Each row of a before or after table is a point. The points were changed in one or more steps. Then noise was added and the rows were shuffled. The steps act on columns, c1 being the first. What was done? A step turns or swaps two columns, mirrors them in a line or flattens them onto one, adds a multiple of one to another, or multiplies or shifts one. Angles are multiples of 10 degrees, from the lower column toward the higher: turns from -170 to 170, lines from 10 to 170 but not 90. Use the fewest steps. Two steps may share a column if one is a turn and the other turns, adds or multiplies; they go together, in the order done. Otherwise the lowest column goes first.
In the rows, 128 means zero.

Before (14 x 2):
[[125 120]
 [133  43]
 [180 143]
 [111  85]
 [109 134]
 [115 153]
 [152 122]
 [159 122]
 [ 96 188]
 [140  79]
 [200  83]
 [154 152]
 [ 73 142]
 [155 111]]
After (14 x 2):
[[131 195]
 [175 185]
 [135 213]
 [171 184]
 [147 176]
 [121 246]
 [156 101]
 [130 146]
 [178 172]
 [ 96 205]
 [221 143]
 [199 205]
 [172 215]
 [160 139]]
Steps: shift c1 by 20; shift c2 by 60

Before (9 x 4):
[[ 89 202  82 104]
 [111 164 121 174]
 [111  71 172  99]
 [104 158 210 136]
 [130 101 223 104]
 [ 84 119 100 131]
 [ 87 134 188  96]
 [ 92 173 168 107]
 [ 81 113 158 181]]
After (9 x 4):
[[116  97 125 136]
 [119 196 129 123]
 [107  75 124 109]
 [ 86 113 120  72]
 [148 163 129 134]
 [ 80  79 119 188]
 [ 84 135 117 123]
 [ 99 100 125 167]
 [ 97 137 123 160]]
Steps: flatten c1 and c3 onto the line at 10 degrees; turn c2 and c4 by 150 degrees

Before (8 x 8):
[[122 160 179 148 135 128  97  73]
 [189  70  86 115 104  89 122 107]
 [ 92 159 155 162 176 108  69 139]
 [ 93 136 139 116 164 140  86  70]
 [148  41  89 132  70 112 164 106]
 [148 136 109  81 121  94 137 213]
 [142 154  69 122 104 108 123 167]
 [111 133 159 135 124 150  50 104]]
After (8 x 8):
[[105 137 108 175  73  44 137 192]
 [172 137 138 140 149  90  85  69]
 [ 90  40  89 124 178  61 163 140]
 [105 153  68 134 117  58 122 170]
 [177 159 154  94  97  60  69 116]
 [136 161 179 108 162  77  97  83]
 [ 61  70  85 141 143  38 122 113]
 [143 133 160 120 152 100  48 117]]
Steps: turn c1 and c5 by -160 degrees; turn c5 and c8 by 40 degrees; multiply c4 by -1; shift c6 by -50

Before (13 x 11):
[[132 153 101 145 124  76 140 119  83  74 175]
 [166 173 112 140 105 146 124 185  51 126 108]
 [155 147  95 114 151 157 136 133  81 139 165]
 [ 76 108  74 140 133 106 113  92 101 151 122]
 [103 109 174  90 134 146 113 120 109  57 120]
 [141  72 102 153  83  72 173 147 145  99 114]
 [134 113 114 132 156  82 119 141 127  82 111]
 [114  87 117 138  90 165 157 218 137 161 130]
 [ 71  72 107 119 142  99  95 128  44 113 115]
 [114  70 167  63  91  82  82 148  59 156 133]
 [105  70 106  63 103 141  61 130 137  99 158]
 [176 104 169 161 109 120 148 140  64  92 143]
 [161 148 142 137 145 153  69 139 146 164 177]]
After (13 x 11):
[[121 128  74 166 133 159 116 105 104 179 121]
 [ 93 111 137 218 104  82 123 161  51 112 105]
 [178 153 194 111 135 129 111 131 108 156 120]
 [128 136 191 225 110 154 151 155  65  90 141]
 [167 132 111 132  90 201  85 175  58 101 130]
 [150 136 113 206 143 191  96 157  45 184 113]
 [ 84 139 119 159 151  98 136 122  81 122 166]
 [104  76 167 188 127 140 140 106  83 167 173]
 [124 174 139  52 102 166  60 159 139 170 158]
 [101 120 149 133  79 204 174 177 144 153 114]
 [113 101 164 131 153 169 120 149 128 153 110]
 [117 136 115 116 140  98  70 127 145  81 173]
 [127 184  92 129  89 136 158 237 139 128 129]]
Steps: turn c1 and c3 by -130 degrees; turn c3 and c10 by 120 degrees; add -0.5 times c2 to c8; turn c2 and c6 by -130 degrees; add -1 times c9 to c4

Before (12 x 14):
[[158 133 148 133 140 141 132 128 140 139 121 127 147 129]
 [151 131 154 129 136 119 122 105 114 124 113 149 144 140]
 [114 130 122 102 125 148 161 142 115  98 132 118 117 127]
 [118 122 156 123 106 127 116 101 167 129 105 126 117 159]
 [113 119 155 150  91 149 108 102 152 136 123 137 106 134]
 [ 80 120 167 126 104 156 122 105 158 134 114 136 128 123]
 [111 104 110 109 133 121 157 145 113 106 122 103 118 100]
 [113 112 115 116 125 139 131 131 121  94 132  97 145 133]
 [125 139 146 111  86 143 124 111 147 137 117 141 138 105]
 [143 161 140 138 133 122 118 131 117 138 103 128 142 132]
 [124 128 143 108 132 123 140 150 121  83 138 104 130 109]
 [147 125 156 133 115 123 131 144 112 140 113 128 153 147]]
After (12 x 14):
[[116 130 144 109 132 122 140 149 122  83 140 105 130 107]
 [120 137 146 110  87 142 123 109 147 137 117 142 138 104]
 [106 123 155 124 107 127 116 101 168 127 106 127 117 161]
 [ 90 112 117 115 125 141 132 131 122  93 133  96 146 133]
 [186 130 153 128 138 117 122 105 116 125 114 147 144 141]
 [163 161 140 138 133 121 119 132 116 137 102 128 141 132]
 [ 90 118 155 152  91 150 108 102 150 135 125 135 105 137]
 [202 131 148 133 139 139 132 129 140 138 120 128 146 129]
 [ 92 130 122 102 124 149 160 141 112  99 134 118 116 127]
 [ 84 101 111 109 132 122 156 147 113 108 121 104 115  99]
 [ 10 120 168 125 104 155 123 104 156 132 114 137 129 123]
 [176 123 155 131 117 122 129 144 112 141 113 128 154 146]]
Steps: multiply c1 by 2.5
